Each row is a point. The ring and each string are closed loops that go straight from each point to the next, and from the last back to the first. Before rounding, they use only three directions, however many columns there are. How many times does the string pass through the ring? Passing back the other way cancels.
In the rows, zero is written as 128.

Ring, 9 rows:
[[158 131 152]
 [144 154 152]
 [124 160 138]
 [110 154 117]
 [101 135  88]
 [106 106  70]
 [123  82  82]
 [142  80 109]
 [156  98 135]]
String (26 x 3):
[[128 116 150]
 [140 139 121]
 [154 189 136]
 [133 186 164]
 [124 183 143]
 [124 180 105]
 [125 150 100]
 [116 131 119]
 [114 149  82]
 [ 91 155  48]
 [ 85 124  70]
 [104 107 106]
 [118 112  99]
 [117 108  53]
 [111  77  25]
 [113  69  90]
 [121  92 125]
 [132 103 106]
 [152  90  77]
 [154  69 115]
 [154  69 147]
 [135  97 148]
 [151 117 122]
 [174 127 133]
 [181 137 163]
 [147 124 180]]
Times through: 4
String:
[[126 109 102]
 [132 107  70]
 [125 101 101]
 [127 105  84]
 [117  91  41]
 [ 99  85  45]
 [ 97  96  97]
 [ 93 116  80]
 [ 92 149  53]
 [120 147  82]
 [117 126 124]
 [103 141 139]
 [ 98 169 135]
 [114 176 102]
 [125 150  97]
 [122 121 124]
 [115 154  75]
 [ 96 151  49]
 [ 91 133  29]
 [100 112  36]
 [ 99  85  54]
 [110  85 109]]
Times through: 0

Ring (10 x 6):
[[ 80 192 120 119 155 125]
 [ 89 182 131 141 133 136]
 [113 162 132 160 112 150]
 [140 135 123 166  94 167]
 [152 111 102 146  84 182]
 [146 105  88 122  90 184]
 [138 112  76  99 109 175]
 [128 138  74  87 144 151]
 [114 164  85  91 166 132]
 [ 94 185 102 101 170 122]]
String (26 x 6):
[[156 102  69 101 110 178]
 [158 110  64  95 126 169]
 [162 134  84 123 140 151]
 [115 144  94 108 127 155]
 [ 98 135  71  65 133 160]
 [119 130  60  63 144 157]
 [164 127  66  99 150 151]
 [167 138  91 135 141 148]
 [130 133  87 109 125 160]
 [109 108  71  76  98 184]
 [112  82  66  73  67 208]
 [156  84  80 120  71 200]
 [175 124 100 155 115 162]
 [147 134 104 143 114 161]
 [121 128 110 136  90 175]
 [129 122 122 160  71 183]
 [171 128 127 191  90 169]
 [167 139 116 172 116 155]
 [168 135 122 182 105 161]
 [145 140 112 153 114 158]
 [113 136 112 134  97 169]
 [121 117 114 144  70 187]
 [163  92 106 161  57 200]
 [172  94  95 149  77 191]
 [138  81  79 108  62 207]
 [164 103  79 121 103 179]]
Times through: 4
String:
[[130 151  93 114 144 144]
 [ 96 161  91  90 147 142]
 [ 69 187  89  67 177 122]
 [ 85 199 100  91 189 109]
 [134 181 108 135 173 118]
 [128 169 110 135 152 132]
 [115 159 108 126 134 145]
 [ 66 183 125 118 133 138]
 [ 49 184 133 120 118 144]
 [ 68 181 146 150 109 146]
 [145 158 133 180 118 147]
 [149 147 116 159 121 151]
 [128 142 113 144 109 160]
 [106 127 116 137  76 182]
 [132  97 112 151  47 203]
 [181  94 100 163  73 192]
 [178 108  94 149  98 176]
 [155 138  99 140 128 153]
 [117 125  88 104 106 172]
 [ 98 106  68  65  95 187]
 [131 111  60  73 121 173]
 [141 123  59  74 145 158]
 [170 143  82 123 158 140]]
Times through: 4

Ring:
[[120 129 177 139 149  81 165 139 101]
 [117 154 162 129 133 143 170 143 109]
 [115 157 123 133 112 207 146 140 115]
 [112 138 111 146 121 193 129 127 112]
 [114 114 122 157 136 139 123 121 105]
 [121 100 152 157 146  72 131 130  98]]
String, 32 rows:
[[104 158 114 138 126 222 147 122 116]
 [106 142 132 144 142 169 150 120 110]
 [110 136 133 145 139 157 145 124 109]
 [104 135 130 149 149 161 146 112 109]
 [105 118 109 160 142 164 121 108 107]
 [118 102 111 164 128 134 106 123 103]
 [122 107 128 157 128 117 118 132 102]
 [119 119 139 150 135 121 135 132 104]
 [111 120 144 152 151 115 142 120 103]
 [110 104 145 161 162  88 135 112  99]
 [121  88 141 165 146  68 117 124  96]
 [132  81 136 166 128  64 103 139  95]
 [127 101 136 157 126  97 117 139 100]
 [125  88 127 166 131  88 105 130  98]
 [114  98 123 166 145 111 115 115 101]
 [108 114 123 159 148 137 127 111 105]
 [111 131 139 147 143 141 146 123 107]
 [118 128 130 147 126 150 134 134 107]
 [117 134 104 147 109 197 119 134 112]
 [116 149  90 142  96 241 118 137 117]
 [109 157 110 137 116 225 141 130 117]
 [109 152 130 138 131 188 152 127 113]
 [106 153 138 137 141 178 160 123 112]
 [109 172 130 126 120 220 163 136 118]
 [122 171 129 122  96 219 154 157 118]
 [124 160 135 126 102 194 151 156 115]
 [118 144 141 137 124 158 150 140 110]
 [111 144 144 139 139 154 157 129 109]
 [115 145 141 137 129 160 152 136 110]
 [122 146 134 135 112 173 144 147 111]
 [122 163 117 128  94 223 141 153 117]
 [117 167 106 130  95 247 139 146 120]]
Times through: 0
String (28 x 9):
[[123 172 147 118 104 195 167 160 116]
 [111 174 150 122 127 194 176 141 116]
 [108 156 150 133 143 164 169 128 111]
 [115 144 148 137 134 149 157 135 109]
 [122 148 152 131 121 148 157 149 109]
 [122 156 169 125 126 136 173 153 109]
 [113 151 179 130 152 113 183 136 106]
 [109 138 160 141 155 121 165 123 106]
 [111 133 158 143 153 116 160 124 105]
 [116 116 185 147 168  48 166 127  97]
 [128  95 180 154 154  21 144 139  93]
 [134  87 165 158 137  30 125 146  93]
 [124 107 151 153 137  85 132 137 100]
 [112 119 149 151 152 107 145 122 103]
 [114  98 150 162 161  71 133 115  97]
 [124  81 145 168 147  52 114 126  94]
 [129  92 143 160 132  71 116 138  97]
 [124 111 145 151 133  99 131 137 101]
 [114 117 153 152 153  97 146 123 101]
 [115 109 163 154 160  68 147 123  98]
 [131  90 184 155 153   7 142 142  91]
 [130 109 177 146 141  49 148 147  97]
 [128 122 169 141 133  81 151 150 101]
 [123 136 187 133 145  77 174 147 102]
 [117 152 184 127 147 108 184 143 106]
 [107 150 161 135 153 139 173 125 108]
 [113 143 151 138 139 143 159 133 108]
 [124 144 145 134 116 151 149 150 109]]
Times through: 0

Ring:
[[105  97 120 126 120 106 138 112 136 132 150]
 [142  59 134 123 122 132 156 119 135 118 150]
 [175  90 141 125 132 156 158 130 119 121 124]
 [168 156 129 133 138 150 138 134 117 128 104]
 [133 206 109 140 138 123 114 130 128 135 103]
 [ 97 192 104 137 130  99 111 118 132 143 120]]
String, 31 rows:
[[117 158 107 137 129 110 120 123 147 124 129]
 [ 92 167 100 138 126  92 111 117 151 129 136]
 [ 50 160 104 128 117  70 114 100 122 164 144]
 [ 79 133 117 125 119  92 129 105 116 157 141]
 [118 128 122 128 126 117 135 117 123 139 132]
 [118 118 120 129 125 115 136 117 132 131 138]
 [110 107 128 123 122 114 143 112 115 146 138]
 [104  62 132 118 115 110 152 107 121 140 157]
 [128  31 128 123 116 119 156 115 154 106 169]
 [146  58 125 128 123 129 150 123 159  99 156]
 [148  99 122 132 128 131 141 126 150 107 139]
 [141  95 132 125 126 132 149 121 124 128 135]
 [154  48 148 116 123 146 169 119 109 132 141]
 [178  29 153 117 125 161 176 125 117 117 142]
 [193  45 147 123 130 167 170 132 133 102 136]
 [170 100 129 132 132 148 147 132 144 105 129]
 [145 126 124 131 130 132 138 126 133 123 126]
 [160 114 143 123 132 151 154 125  98 142 115]
 [175 123 150 121 135 164 159 128  82 150 102]
 [193 144 137 132 141 168 147 140 114 121  99]
 [175 150 118 140 139 148 132 139 150 102 114]
 [176 182 124 138 143 153 130 139 124 122  95]
 [162 203 123 137 142 146 126 136 110 138  89]
 [141 206 123 133 139 135 124 128  99 154  92]
 [132 161 121 132 132 126 130 124 118 140 114]
 [140 152 115 136 133 126 127 128 141 120 122]
 [135 202 101 145 138 119 109 133 151 117 111]
 [109 249  92 147 138 103  94 128 142 135 101]
 [ 88 235 100 139 133  95 101 118 118 159 105]
 [101 175 118 129 128 108 124 115 106 160 117]
 [116 160 113 134 129 112 123 121 132 135 125]]
Times through: 0
String:
[[ 83 218  94 141 130  87  99 117 139 145 119]
 [120 200  99 144 135 110 107 128 152 121 116]
 [133 167 113 137 133 123 123 127 136 127 118]
 [126 182 123 131 133 125 128 122 102 154 105]
 [152 215 123 136 142 142 123 133 101 150  85]
 [181 189 120 141 144 155 127 142 131 116  93]
 [169 150 119 138 138 145 132 137 146 107 114]
 [140 136 125 130 131 131 137 124 124 131 122]
 [157 148 140 125 135 149 147 126  89 152 102]
 [189 166 135 133 143 166 142 140 108 129  91]
 [175 167 122 138 141 151 131 139 135 114 103]
 [154 160 118 137 136 136 129 132 138 118 114]
 [159 208 107 145 143 137 114 139 145 115  99]
 [128 236 105 142 140 120 106 131 123 142  93]
 [100 230 107 137 134 105 107 120 109 161 100]
 [ 88 231  94 142 132  91  97 120 136 145 112]
 [103 185  96 142 130  98 107 122 157 122 128]
 [100 162 102 137 127  98 115 118 150 127 135]
 [ 67 153 105 130 119  80 116 106 132 151 143]
 [ 64 135 113 125 117  82 125 101 118 160 146]
 [ 97 131 124 124 122 106 135 110 108 157 133]
 [131 133 119 132 129 122 133 123 136 125 130]
 [ 90 141 105 133 122  92 120 113 147 131 144]
 [ 53 170 102 130 119  72 111 102 125 162 140]
 [ 58 191 107 129 122  79 112 103 105 176 126]]
Times through: 1

Ring:
[[ 88 117 223 166  94 146  89  88 140 142 118 179 126 172]
 [ 84 120 218 172 111 144  82 102 135 156 102 200 129 167]
 [ 98 125 175 142 134 134  91 126 125 152 102 181 142 141]
 [115 132 125  98 154 123 109 145 116 135 116 142 156 113]
 [127 137  94  66 165 116 123 153 111 119 132 108 165  96]
 [135 140  76  40 164 111 136 150 110  99 154  72 170  88]
 [132 133 105  56 136 120 135 126 120  93 163  71 158 107]
 [121 125 146  90 112 130 123 107 130 101 155  96 146 130]
 [106 119 188 129  96 139 108  92 137 118 141 133 134 154]]
String (28 x 14):
[[103 143 126  89 170 119 109 145 112 133 124 137 160 115]
 [124 124 131 100 132 127 114 132 122 125 125 129 151 117]
 [144 108 129 106 106 132 117 127 129 120 123 123 146 113]
 [138 119 118  89 123 126 121 132 123 115 132 111 152 109]
 [110 145 112  65 166 116 122 140 113 113 146 102 163 110]
 [125 158  57  12 195 102 143 160 101  92 168  53 180  80]
 [144 147  46   7 176 104 150 157 105  83 171  39 178  72]
 [149 127  82  49 137 117 139 140 117  94 154  68 163  90]
 [156 116  92  65 118 123 135 134 123  98 146  79 157  95]
 [141 117 119  88 116 127 124 127 125 110 137 105 151 110]
 [120 137 113  71 153 119 123 137 116 112 143 103 160 109]
 [129 119 135 101 120 129 116 125 126 119 130 122 148 119]
 [143 121 100  78 136 122 124 144 118 116 129 107 158  97]
 [122 150  69  47 200 106 124 175  99 125 128 108 177  81]
 [132 116 128 113 130 129 108 141 122 137 107 148 151 112]
 [128 108 159 136 105 137 102 122 131 138 107 159 140 130]
 [104 114 186 163 119 140  85 124 129 162  87 201 137 144]
 [ 56 144 209 163 165 133  73 126 120 175  91 221 141 162]
 [ 68 140 201 149 150 134  83 118 124 158 107 194 141 159]
 [ 46 144 233 173 152 138  70 109 126 172  99 223 135 178]
 [ 55 136 236 178 137 141  72 103 130 168 100 219 131 179]
 [ 68 135 215 159 135 138  82 107 129 156 109 196 135 167]
 [103 119 184 142 112 138  97 110 132 139 116 165 137 148]
 [122  99 193 163  78 147  95 102 141 141 105 174 128 150]
 [ 80 117 228 189 110 147  73 105 135 170  87 223 127 171]
 [ 62 141 206 161 159 134  75 124 121 171  93 216 141 160]
 [ 82 143 165 121 165 126  94 134 117 149 113 171 151 138]
 [104 133 149 111 145 127 105 131 120 135 121 148 150 128]]
Times through: 1
